Rows are points. Each copy is the shape, with its points in the same order, stretched, turned, moved and blurred by noise. Some copies are also mirrored. Which?

Shape (5 x 2):
[[ 0.1  1.4]
 [ 2.4  4.9]
 [-5.5  1.0]
 [ 3.4  1.8]
 [ 3.5 -1.9]]
Copy 1:
[[ 1.1  0.5]
 [ 3.5  0.5]
 [-2.5 -4.1]
 [ 2.8  2.9]
 [ 0.4  5.3]]
Copy 1 is: mirrored
Copy 2:
[[ 0.1  1.7]
 [-1.6  7.2]
 [-4.3 -2.0]
 [ 1.9  4.5]
 [ 4.2  0.2]]
Copy 2 is: only turned
Copy 3 (5 x 2):
[[ 1.6  2.6]
 [ 1.6  7.2]
 [ 6.1 -1.0]
 [-1.4  4.8]
 [-4.7  1.6]]
Copy 3 is: mirrored

Shape (8 x 3):
[[-2.6  2.1  1.6]
 [-2.1  2.3 -1.8]
 [-0.2 -2.8  1.8]
 [ 2.5 -1.2  1.0]
 [-0.5 -5.2 -0.7]
 [ 1.9  2.0 -7.5]
 [ 1.5 -1.0  0.9]
 [-1.1  1.9 -9.4]]
Copy 1, 8 rows:
[[-0.3  1.0  3.8]
 [-2.2  2.1  0.1]
 [ 1.3 -3.8  1.9]
 [ 2.4 -0.7 -0.4]
 [-0.1 -5.6 -0.4]
 [-3.0  4.2 -6.2]
 [ 2.0 -1.1 -0.4]
 [-6.4  3.9 -5.6]]
Copy 1 is: only turned
Copy 2:
[[ -0.3   4.5   0.0]
 [  0.0   2.5  -3.1]
 [  3.0   0.2   3.1]
 [  1.4  -1.6   2.0]
 [  6.8  -1.4   0.7]
 [ -0.6  -2.5  -8.7]
 [  1.5  -0.9   1.6]
 [  1.8  -1.0 -11.2]]
Copy 2 is: mirrored

Shape, 10 rows:
[[-4.0  1.3 -2.1 -5.8 -1.2 -3.5]
 [ 2.9  3.1 -2.3 -3.4 -4.2 -1.4]
 [-2.2 -6.0  3.8 -4.4  3.2  4.1]
 [ 2.7 -6.8 -3.5 -1.8 -3.9 -0.8]
 [-6.3  1.5 -2.2  1.3  3.1  0.3]
 [ 1.6 -4.2  1.2  0.0  0.5  3.8]
 [-2.7 -1.5  1.2 -5.7  3.9  0.6]
 [-4.2  1.5 -1.3 -3.7 -3.1 -2.8]
 [-0.6  1.4 -1.7  4.3 -3.4 -5.4]
 [ 1.8 -1.7  0.3  0.7 -4.1  3.2]]
Copy 1:
[[ 1.7  1.0 -2.4 -2.8 -0.5 -3.2]
 [ 0.8  4.3 -2.2 -3.0 -2.3  4.1]
 [-2.6 -4.2  3.3  0.8  5.3 -0.7]
 [ 1.6  1.1  7.5 -1.2 -1.4  0.8]
 [ 0.7 -5.8 -3.0  2.1 -3.5 -3.0]
 [-1.7 -2.5  3.5  1.4  1.2  2.5]
 [ 0.6 -2.3 -1.0 -0.4  4.1 -2.4]
 [-0.3  1.6 -1.8 -1.5 -2.8 -1.6]
 [ 1.3  0.8  0.1  4.6 -8.7 -0.8]
 [-4.3  0.0  2.9  0.0 -1.7  4.0]]
Copy 1 is: only turned
Copy 2:
[[-8.3  2.8 -1.3 -1.0 -1.2 -5.5]
 [-2.8  4.6  1.1 -0.3 -5.2  0.2]
 [-2.9 -2.0 -3.3 -9.1  6.5 -3.7]
 [ 2.6  0.2 -4.6 -2.8 -4.7 -1.2]
 [-6.3 -0.4 -2.7  1.7  4.6  0.0]
 [ 2.0 -0.3 -2.2 -5.0  2.4  1.4]
 [-6.4  1.9 -3.0 -5.2  4.7 -5.1]
 [-7.0  0.9  0.0 -0.3 -2.0 -3.8]
 [ 1.5  1.4  2.2  6.6 -3.0  0.7]
 [ 1.8 -0.9  0.3 -2.9 -1.7  3.1]]
Copy 2 is: only turned
Copy 3, 10 rows:
[[-4.6 -1.1  2.9 -5.5 -4.5 -0.2]
 [-0.7  0.3 -0.4 -3.1  0.1  5.4]
 [ 2.2 -4.4  6.3  1.0  2.0 -5.2]
 [ 6.2 -2.6 -0.1 -3.6 -4.9  1.2]
 [-4.0  1.1  1.0  1.8 -5.5 -4.7]
 [ 4.2 -1.8  1.5  2.7  1.4 -1.2]
 [-1.6 -0.8  5.8 -1.9  1.2 -4.9]
 [-4.7 -2.6  1.3 -4.1 -5.1  0.9]
 [-2.2 -1.5 -7.1 -1.8 -6.1  0.8]
 [ 2.4 -3.1 -0.8  2.2 -0.4  3.7]]
Copy 3 is: mirrored
Copy 4, 10 rows:
[[-4.1 -3.2  4.7  2.1 -3.8 -2.6]
 [ 3.6 -2.6  5.0  0.0 -2.7 -2.7]
 [-7.3  4.0  2.2  5.5  7.0  1.1]
 [ 1.1 -2.4  0.4  8.4  0.7 -0.4]
 [-7.0  3.3 -1.6  0.6 -3.8  0.6]
 [-1.8  4.3 -0.6  4.2  4.4  0.9]
 [-7.4 -0.5  2.9  2.2  3.2 -1.0]
 [-2.6 -1.4  3.5  2.9 -4.7 -2.9]
 [ 0.8  2.1 -2.5  3.0 -6.2 -5.6]
 [ 1.7  3.7  1.0  3.7  0.4  0.4]]
Copy 4 is: only turned
